Each row of a before or after table is a point. One or more steps were done to the points. Then noise was added and the rows were shuffled. The steps act on columns, c1 being the first. Name the steps. A step turns or swaps two columns, mirrors them in a line or flattens them onto one, adds a multiple of one to another, or multiplies or shifts one. Angles are multiples of 10 degrees, from the lower column toward the higher: turns from -170 to 170, lines from 10 to 170 but not 90. Use the fewest steps. Two steps may share a column if one is a turn and the other turns, adds or multiplies; they go together, in the order done. Otherwise the lowest column goes first.

Before (11 x 2)
[[-52 -41]
 [ -7  28]
 [-53  34]
 [ 38 -47]
 [-15  45]
 [-61  -2]
 [ 28 -31]
 [ 24  10]
 [ 19  32]
 [-55  10]
 [  2  56]]
After (11 x 2)
[[ -8  41]
 [-40 -41]
 [ 29  32]
 [ 41 -32]
 [  5  28]
 [-50   9]
 [ 48 -48]
 [-45  32]
 [-51  -3]
 [ 33   5]
 [ 13  58]]
Steps: shift c1 by 10

Before (9 x 6)
[[ 21   9  16   8 -17  16]
 [-22  21 -16   6  34   3]
 [ 13 -21 -14   3   1  48]
 [ 18  17 -18 -26  29  -3]
 [-54  18 -51 -35   3 -63]
 [-72  16 -85 -73 -22 -23]
 [-32  54 -84 -16   2 -21]
 [-45  72 -36 -41  22 -17]
 [ 17 -17 -68 -45 -23  31]]
After (9 x 6)
[[-12 -22   8 -23  29  -2]
 [-75 -80  -6 -42  21 -19]
 [-21  11  21   2   1  50]
 [-85 -38  36 -37   4 -62]
 [-54 -29   0   9  35   1]
 [-61 -86  45 -20   4 -20]
 [-98 -55  63 -74 -21 -22]
 [-14 -20  70 -46 -23  31]
 [ -4   3 -19  10 -17  16]]
Steps: shift c1 by -30; turn c2 and c3 by -150 degrees

Before (13 x 11)
[[-52 -33   3 -45  60  40  23  54  15  36 -43]
 [  6 -65 -24  29  27 -26  64   9  -1  65 -46]
 [ 18  29  15 -41  30   0  50  20  33 -31 -54]
 [-48 -10 -53  34  62  33  10 -43  20  30  52]
 [-25 -63 -14  -4  62  27 -20 -43 -44 -19 -23]
 [-51 -20 -22  16  -5  38  48   5  44  29   9]
 [ 19 -63   7 -50  24  20  59 -39  -7  29  21]
 [ 24 -51 -92 -21 -23 -26  24 -42 -39  56 -23]
 [-41  35  12 -44  21  -7  -2 -42  17  -5  36]
 [-36 -59 -90  23  59 -49  19  -8 -51 -33 -21]
 [-62 -33 -41 -38  43 -15   5 -28  53  -9 -19]
 [-35  14   4 -19  -8  25  13 -51 -41  42  18]
 [ 43 -48  -2  18  27 -16 -14 -31 -47 -17  47]]
After (13 x 11)
[[ 50  46  14  20  -4  39  49   5 -12 -27  10]
 [ 59  22  43   4  64  31  11 -44  -6 -38  53]
 [ 16   6  18  20  62  25 -20 -41  78   7 -23]
 [-21  -6   6 -40  26 -16 -13 -30  67  12  48]
 [ 14  39   7 -26  27 -25  64   9  49 -50 -48]
 [ 12  31 -12  69  60  39  24  53  15 -22 -43]
 [-41   7  -8  19  29   0  49  19 -44  24 -54]
 [-32   3  72   0 -23 -26  26 -42  65 -69 -25]
 [ 23  63  41  69  42 -15   4 -27 -10  -9 -20]
 [ 15 -41 -14  38  -8  25  14 -52  17 -26  18]
 [-47  35 -15  27  25  20  59 -39  52 -15  21]
 [ 42  -1  91   4  58 -49  19  -7  77  -9 -21]
 [  4  -9 -11  60  21  -5  -2 -41 -39   8  37]]
Steps: turn c1 and c4 by -140 degrees; turn c2 and c9 by -130 degrees; multiply c10 by 0.7; turn c3 and c10 by 160 degrees
